Each row of a before or after table is a point. The points were changed in one or more steps. Then noise was added and the rows were shuffled. The steps act on columns, c1 being the first. Name the steps. A step turns or swaps two columns, mirrors them in a line or flattens them onto one, adds a multiple of one to another, or multiplies or shifts one. Angles are multiples of 10 degrees, from the lower column toward the higher: turns from -170 to 170, lines from 10 to 170 but not 90. Use the fewest steps. Two steps may share a column if one is a turn and the other turns, adds or multiplies; they go together, in the order done. Otherwise the lowest column goes first.

Before (10 x 2):
[[-30 -35]
 [ 18  30]
 [ 15 -24]
 [-38  -3]
 [-51 -23]
 [-23  -3]
 [ -9  32]
 [ 36  11]
 [ 32  57]
 [-11  -5]]
After, 10 rows:
[[-12  -1]
 [-24   2]
 [ 46  49]
 [-56 -16]
 [-36 -28]
 [-36   7]
 [ -2  29]
 [ 13 -28]
 [ 23  27]
 [ 36   7]]
Steps: turn c1 and c2 by -10 degrees

Before:
[[ 20  17 -35  -5   5  26  53  -9]
 [ 53   3 -42   1  30  35  48 -32]
 [-13 -14  -6  32  -2  23  -9   4]
 [  4  13  10  22 -13  15 -22 -20]
 [  3  -1   4   3  36   9  -4  -6]
 [ 30 -22 -19   8 -43 -19 -12   2]
 [ 18 -26 -13 -16 -35  10 -25 -12]
 [ 31  15  -8   9  14  38  10   8]
 [-10  -5  36  36   3  33  35   7]]
After:
[[-24 -22 -19   7 -44 -18  16   5]
 [ -2  -5  36  35   3  33 -24  21]
 [-67   3 -42   1  30  34 -19 -96]
 [  4  13  10  22 -13  15  17 -59]
 [-32  17  -8   7  13  38   1  24]
 [ 17 -14  -5  32  -3  24   2  10]
 [ -9 -27 -15 -16 -35   8  20 -37]
 [-38  16 -35  -4   4  26 -30 -27]
 [ -1  -1   3   3  36  11   2 -18]]
Steps: turn c1 and c7 by 160 degrees; multiply c7 by 0.7; multiply c8 by 3

Before:
[[-20 -21 -19  26  -3  28   2  -5  27 -18  24 -19]
 [-27  19  63  59  15  40 -21 -19  16  17 -30  30]
 [ 25 -71 -17 -42 -12 -34 -25 -17  30  80 -46  43]
 [ 45 -23 -36   3  26   4 -11   5   3  -7 -31   8]
 [ 68 -32  43   0 -36  13  26  35 -54  35  -1 -35]
 [  7  11 -15  32  23  -7  19 -24   4   0  39   8]
 [  2  -9  16  -1 -17  29  18 -52  12   8  -2 -28]
 [ 50 -25   6 -23   3  17  -2  14  29  44   2  54]
 [ 19 -25 -28 -59 -27 -17 -18   1 -28  -8  -9 -42]
 [-19  21 -57  14  -8  23  -7  -6   6  55  -3 -23]
 [ 47   5   4  17 -27  12 -18  15  -6  12  16 -64]]
After:
[[-27 -21 -20  27  -3  27   2  -4  27   0  24 -19]
 [ 30 -22 -36   2  26   5 -11   5   3 -34 -30   8]
 [ 44   5   5  18 -26  12 -18  15  -5 -22  16 -62]
 [  7  -9  17  -2 -17  28  18 -52  12   5  -1 -28]
 [ 70 -72 -18 -42 -13 -33 -25 -16  29  45 -46  43]
 [  5  11 -14  33  23  -6  19 -24   3  -4  39   8]
 [ 67 -24   7 -23   3  17  -2  14  29   2   3  53]
 [ 21  22 -57  13  -8  23  -8  -6   5  53  -3 -24]
 [ -9  20  63  59  15  40 -20 -21  16  30 -29  30]
 [  8 -25 -28 -58 -27 -17 -18   1 -27 -18 -10 -41]
 [ 74 -32  43   0 -36  14  26  35 -54 -17   0 -35]]
Steps: turn c1 and c10 by -40 degrees

Before (9 x 24):
[[-49 -54  14 -23  14 -17 -18  -4 -48  25 -11 -10   4 -45  30   3  12  26
    5  33   8 -45  -7 -48]
 [-35 -57  13 -28  26  -5  16  -6 -48   7 -25  -2  51 -22  -7 -17   2  -2
  -17   5   0 -46 -23 -40]
 [ -1  10 -23  42 -48  13 -29 -64  22   6  19 -84  22   1  27   7  16  20
  -21  31 -36   6  43  -7]
 [-29   3 -12  14 -55  -8 -26 -38  39  -7  27 -87  12 -13 -14  25  -5  22
  -33  54 -61  26  63  41]
 [-39 -18  -8  -3  48 -16  11  16 -55  -1 -19   0  38 -28  31  14  18  12
   -1  18  -1 -19  28 -40]
 [-44 -21  13 -28  39 -26 -14   2 -44  43 -35   9  26 -20  34 -27  22  -6
   -2   1  -8 -32   0  -2]
 [-19 -11  33  -8  40  -8 -13  -5 -38   3 -20 -35 -10 -23 -16  15  26  -9
    0   9  -7 -38   0 -15]
 [-23  57 -37  28 -51  27 -44  14 -32 -33  11   5 -29 -35   5  -3 -28  15
   -7 -13 -36 -25  36   4]
 [-21  64 -39  29 -51  17 -28  37  -6  24  34  -6 -19 -30  -2   2 -57  -4
   -2 -21  16 -22  54 -38]]
After, 9 rows:
[[-25  64 -34  32 -53  23 -16  12  34 -35   8  -3 -20 -35   9  -1 -29  15
   -9 -49 -36 -20 -28   7]
 [-45 -54  16 -28  13 -21  32  -3  -6  23 -13 -10   8 -43  32   3  16  26
    8 -19   6 -43 -49 -45]
 [-49 -19  10 -29  36 -26   1   1  -2  46 -36   8  18 -21  38 -26  21  -9
    1 -13  -6 -31 -41   4]
 [  2   5 -21  40 -49   9  30 -63  45   6  19 -86  17   0  22   7  16  21
  -23 -29 -39   6  20  -7]
 [-43 -15  -6 -10  48 -13  16  15  32   0 -14   0  29 -31  31  15  20   9
   -3   8  -1 -18 -57 -38]
 [-34   2 -15  13 -54  -8  56 -37  62   0  28 -88   9 -11 -19  20   0  24
  -30 -23 -64  30  40  45]
 [-22  65 -39  28 -50  17 -25  37  59  23  35  -7 -14 -26   0  -3 -58  -6
    4 -29  15 -25  -9 -38]
 [-20  -8  32  -8  39  -9   7  -3  -1   2 -18 -37  -6 -17 -14  16  28 -14
    4 -13 -11 -43 -41 -11]
 [-37 -58  10 -34  26  -4   3 -10 -26   7 -26  -1  35 -19  -8 -19   4  -1
  -18  18   1 -48 -48 -43]]
Steps: swap c7 and c20; swap c9 and c23; multiply c13 by 0.7
